Each row of a before or after table is a point. The points were changed in one or more steps. Then noise was added and the rows were shuffled. The steps act on how far a point lies along the listed directions, d1 being the first. What was done? A step turns or swaps two directions, mirrors them in a line or flattens them onto one, adds a multiple of one to another, or multiplies one. Angles are multiples of 10 degrees, from the lower direction toward the higher: turns from -170 to 170, lines from 10 to 170 but not 90. Use the fewest steps. Two steps may share a direction if one is a turn and the other turns, adds or multiplies; they go together, in the order done. Otherwise the lowest direction goes first.
(in the rows, 128 means zero)

Directions:
(1): [158  79 171]
(2): [90 76 96]
(3): [ 75 138 176]
Before (10 x 3):
[[152 161 106]
 [212 156 105]
 [103 178 164]
 [195 133 152]
 [131 145  66]
 [209  88 127]
 [141 118 157]
 [126  96  35]
 [123 127 162]
 [130  45 103]]
After (10 x 3):
[[140 195 116]
 [ 74 129 165]
 [100 213 146]
 [ 79 105  59]
 [158 129 118]
 [ 34 109 131]
 [184 122 166]
 [146 142 106]
 [ 97 201  80]
 [111 155 160]]
Steps: turn d1 and d3 by -130 degrees

Directions:
(1): [148 150 126 162 129 198 192  75]
(2): [165 145  82 174 116 125 157 211]
Before (14 x 8):
[[115 126 140 113 127 148 139  65]
 [117 117 145 114 143 123 127 106]
 [113 121 158  93 130  87  91 112]
 [122 112 111 132 132  90 102 181]
 [131 130 111 138 132 148 139 129]
 [122 115 119 134 124 108 117 134]
 [106 115 148  99 144  90  87 140]
 [141 133 112 154 128 129 135 153]
 [123 131 138 124 124 127 121 122]
 [134 142 120 152 132 143 147 133]
 [137 135 106 139 123 125 141 166]
 [127 132 141 121 139 130 112 112]
 [146 134 102 133 122 127 123 173]
 [122 123 128 126 127 141 131 108]]
After (14 x 8):
[[122 125 121 125 135 150 129 106]
 [139 131 114 151 128 130 131 148]
 [136 129 112 137 135  87 111 211]
 [115 121 137 116 128 142 125  90]
 [121 136 136 137 137 143 134 104]
 [126 132 138 126 124 125 120 124]
 [127 134 140 122 138 130 115 113]
 [132 121 107 146 121 108 125 157]
 [137 135 103 144 121 125 143 169]
 [152 126  75 169 123  87 126 247]
 [ 95 118 162  89 136 150 124  23]
 [117 118 144 115 143 123 127 108]
 [153 137  90 145 119 126 129 190]
 [137 133 126 123 121  86 108 166]]
Steps: add -1.5 times d1 to d2

Directions:
(1): [ 56  87 129  68 200 152 185 103 113 137 117 121]
(2): [ 63 140 123 112 107  60 110 197  66  95  97 138]
(3): [149 174 125 150 203  93  97 114  66 195 147  97]
Before (10 x 12):
[[136 108 130 117 108 150 143 129 165  96 120 134]
 [124 114 129 104 114 146 131 125 139 122 109 151]
 [135 133 129 149 118 135 120 128 131 141 118 134]
 [128  91 151 119 120 150 145 127 129  93 133 142]
 [137 137 125 126 125 103 129 154 138 129 123 124]
 [186 151 129 159  54 122  86 117 164 119 134 141]
 [128 117 132 118 117 130 146 119 123 121 115 129]
 [137 191 127 153  32  30  74 219  91  79 111 144]
 [139  99 142 133 101 139 145 119 154 138 136 132]
 [142  98 140 123  53 170 153 130 170  96 114 164]]
After (10 x 12):
[[122  77 141 105  55 188 175 122 184  86 110 168]
 [119  87 151 115 108 144 142 139 129  84 127 146]
 [121  99 129 107 105 153 153 134 165  87 115 136]
 [118  89 142 117 109 142 158 120 151 133 131 134]
 [125 120 131 120 110 125 143 127 120 115 112 131]
 [133 128 129 146 128 146 128 117 136 146 118 131]
 [151 137 126 132 125 114 129 144 148 134 128 123]
 [248 190 132 196  30 110  76 141 179 117 155 134]
 [121 114 130 103 105 143 129 131 138 115 103 155]
 [182 119 131 133  99 176 130  68 193 138 145 133]]
Steps: turn d1 and d2 by 60 degrees; multiply d3 by 1.3

Directions:
(1): [116  81  77 108 127 181  70  87 147 222  47 142 128 130  85 150 108 100
  91 146]
(2): [116  59 171  92  45 131 117 143 117  89  83 159 127 185 130 117 186 211
 102 148]
(3): [ 93  67 181  67 144 117 149 141 174 115 141  45  72  93  76 100  91 111
 145 184]
(4): [ 81 177 165 119 133  60 131  83 142 138  53 181  88  79 177 129  66 179
 140 135]
(5): [120 127 135  82 111 183 120 109 174 130  97 124 150 119 178  53 159  99
 228  59]
(6): [151 155 112  93  89 176 182 118  98  67 110 175 128 167 126  79  41  65
  98 165]
Before (8 x 20):
[[133 126 111 132  99 134 140 160 115 104 149 139 115 169 122 119 141 113
  108 130]
 [159 146 130 142 137 114 152 139 118  79 174 122 156 144 106 159 106 120
  103 143]
 [117 163 132 123 109 131 124  85 144 133  73 181 130 108 179 120  82 133
  155 112]
 [150 151 102 136 124 192 125 141 119 121 150 153 163 160 136 101 128  85
  170  97]
 [164 208 110 175 112 143 129 135  83 100 133 206 156 153 172 122 104 123
   91 102]
 [133 119 139 132 128  88  95 110 122 147  85 152 125 128 135 148 174 174
  158 117]
 [144 152  99 120 115 141 155 133 110 122 125 140 119 146 107 134  55  87
   63 187]
 [138 110  94 133 166 155  94 100 146 176 108 112 126 109  99 166 111  82
  113 128]]
After (8 x 20):
[[130 134 133 157 173  69  75 109 137 187 108 124 121  99 136 170 184 168
  177  94]
 [130 110 123 112  59 146 147 165 107  79 132 159 110 193 121 103 142 133
   93 144]
 [159 125 142 129 107 123 157 144 111  57 161 140 159 168 104 146 107 136
   91 156]
 [135  99 103 130 157 148  92 105 146 177 102 115 125 114 101 170 130 101
  112 125]
 [178 229  98 168 106 164 150 129  74  79 132 218 153 158 170 103  65  88
   80 111]
 [153 127 115 107  75 206 132 146 106  84 124 179 161 195 139  79 136 116
  147 112]
 [130 223  96 137 167 134 142  70 147 152 104 167 134  68 179 117  21  58
  168 109]
 [154 167  92 104  90 169 183 128  87  88 115 166 117 170 105 108   6  53
   41 212]]
Steps: add -1.5 times d4 to d2; multiply d6 by 2
